Every row gives one point. To make a cloud, some directions were put in groups of two or more. Within a group, all points are equally far from the middle, so they leave a hole (a ring in 2 directions, a hollow ball in 3). The other directions are filled evenly. Then the cloud was stretched, turned, moved and blurred a little. Count the holes, and give their numbers of directions, smallest first.
In the rows, zero is written as 128.

Cloud:
[[ 56  89]
 [ 84 172]
 [108  87]
 [ 96 127]
 [ 70  98]
 [137 159]
 [110 152]
 [ 83  75]
 [124 171]
 [166 172]
 [ 75 131]
 [ 54 158]
 [117 135]]
Holes: 0

Cloud:
[[127  54]
 [152 125]
 [114 188]
 [151 133]
 [118  53]
 [ 80 107]
 [100 185]
 [ 84 163]
 [144 157]
 [112 187]
 [ 81 154]
 [ 79 126]
 [ 83 162]]
Holes: 1 (2)

Cloud:
[[102  81 123]
 [178  83  56]
 [103 117 154]
 [185 160 134]
 [158 164 158]
 [171  91 122]
 [125  66  61]
 [102 115 153]
 [189 165 105]
 [189 152  81]
 [193 130  68]
 [193 162 110]
 [176 143 148]
 [152  63  90]
 [171 180 108]
 [166  94 129]
 [121 136  63]
 [113  74 118]
 [160 118 150]]
Holes: 1 (3)

Cloud (27 x 4):
[[161  83  89 132]
 [ 99  53 130  58]
 [147 142  77 157]
 [150 119 153  78]
 [100 130 135  69]
 [106  76 148 128]
 [ 64  77 113  90]
 [ 83 155 150 141]
 [ 83 162  49 156]
 [160 128  81 148]
 [101 144 177 203]
 [117  75 116 154]
 [138 137 184 177]
 [ 67 170 111  85]
 [187 146 123 118]
 [119 109 177 169]
 [110 175  64 153]
 [ 80 113 153 158]
 [134  65 161 139]
 [109 105 140  45]
 [116 174  70 175]
 [159  56 164 161]
 [ 81  61 109  79]
 [122 161  80  78]
 [110 117  75 164]
 [151 153  84 177]
 [ 87 156 117  74]]
Holes: 1 (2)

Cloud:
[[167 113 118 196]
 [ 73 167  85 136]
 [128  88 132 110]
 [120 109 144 166]
 [195 144  87 136]
 [144 161 135 185]
 [136 143 174  73]
 [147 145 144 134]
 [166 137  99 178]
 [122 193  58 205]
 [131 167  82 184]
 [132 138  99  88]
 [ 82 200  34 132]
 [ 99 133 160  57]
 [121 134 156  80]
 [175  98 128 117]
 [182 138 110 184]
 [181 167 130 122]
 [133 110  68 125]
 [ 78 147  66 156]
 [167  94 162  69]
 [119 157 102 209]
 [200  81 129 160]
 [164 126  46 100]
 [122 213 139 134]
 [152 158 100 114]
 [159 143 100 196]
 [152 147 162 188]
 [178 223 153 136]
 [150 125 128  94]
 [105 203 122 113]
 [151 100 157  97]]
Holes: 0

Cloud (46 x 6):
[[195 121 168 135 156 152]
 [136 122 184 146  63 119]
 [172 166  98  54 145 140]
 [ 60  89 121  95 146 153]
 [194 100 148  91 107 171]
 [112 158 124  46 166 141]
 [195 102 135  89 155 128]
 [ 87 145  98 161  77 185]
 [110 132  92 209 120 167]
 [100 105 162  74  98 190]
 [129 103 184  66 116  93]
 [117 124 176  59 148  90]
 [129  91 103 155  85 209]
 [126 166 141 131 142 220]
 [ 88 122 106 191  84 169]
 [122 126 107 168  39 151]
 [153 172  95 149 191  97]
 [103  72 114 119  81 197]
 [105 132 162  44 158 130]
 [122 160 109 174 156  67]
 [123 108 159 125 209 116]
 [116  65  93 139 131 183]
 [113  93 115  47  99 178]
 [191 117 120  66 128 101]
 [131 155 154 155  62  98]
 [ 67 129 131  72 160 120]
 [141 107 156 202 148 123]
 [ 89 165 135  86 126  85]
 [ 82  78 117  93 111 190]
 [188 144  68  86 133 133]
 [114 107 110 179 138 203]
 [138  86  98 100 136 205]
 [169 189  80 132 157 168]
 [111  80 144 157 177 108]
 [154 162  90 113  46 158]
 [162 182 103 115  98 200]
 [144 146 104 154  94  60]
 [172 141  79 151  94  82]
 [203 185 115 135 114 137]
 [127  84 114  95  93 211]
 [ 80 153 130  67 168 115]
 [127 145 158  50 179 116]
 [ 75 142 174 172 140 153]
 [171 112 131  83 117  65]
 [ 78 144  88 128  78 112]
 [161 166  57 164 148 156]]
Holes: 2 (2, 4)

Cloud, 46 rows:
[[100 124  82 106  73  82]
 [132 154 144  23 137 145]
 [147  84  82 152 123 178]
 [102 142 133  94 170 209]
 [127  67 151  72 166 133]
 [162 181  81  70 113 131]
 [136 135 142  94 122  58]
 [ 76  86 157 122 171 150]
 [180 163 101  64 137 142]
 [132 146 158 120 172 204]
 [ 75 123 170 127 101 105]
 [ 87 140 101 143 177  90]
 [128 199  91 122  71 140]
 [121 139 115 189 112 135]
 [116  68  98 150 133 164]
 [ 76 140 116 147  85  89]
 [132 193 184  77 127 145]
 [ 66 111 142  82 182 171]
 [154 180  98 144 181 152]
 [130 124  97  78 114 211]
 [102 159  86 133 143 201]
 [ 99 162  91  75  65 150]
 [161 156  84  62 170 162]
 [154 115  76 127 115 207]
 [ 67 119 129  85 171 182]
 [113 104 103 182 136 151]
 [119 165 113  76 212 162]
 [ 97 161 122  74 213 144]
 [132 182  70  61 109 122]
 [ 79 147 149  81 215 126]
 [123  59 150  83 150 147]
 [106 156  48 105 165 167]
 [173 125 129  97 121  86]
 [ 86 103 131  52 167 178]
 [105 171  86  93 201 147]
 [ 75 137 113 164 109  99]
 [169 165 126  46 138 145]
 [159 181  90 133  68 130]
 [ 91 116  73 126 180 114]
 [ 69 152 190  77 141 100]
 [155 143 101 142  54 129]
 [ 60 112 153 136 147 136]
 [185 143  70 111 105 135]
 [118 206  88 114  77 134]
 [121 163  51 123 156 184]
 [ 99 129  68  83  93  90]]
Holes: 3 (2, 2, 2)
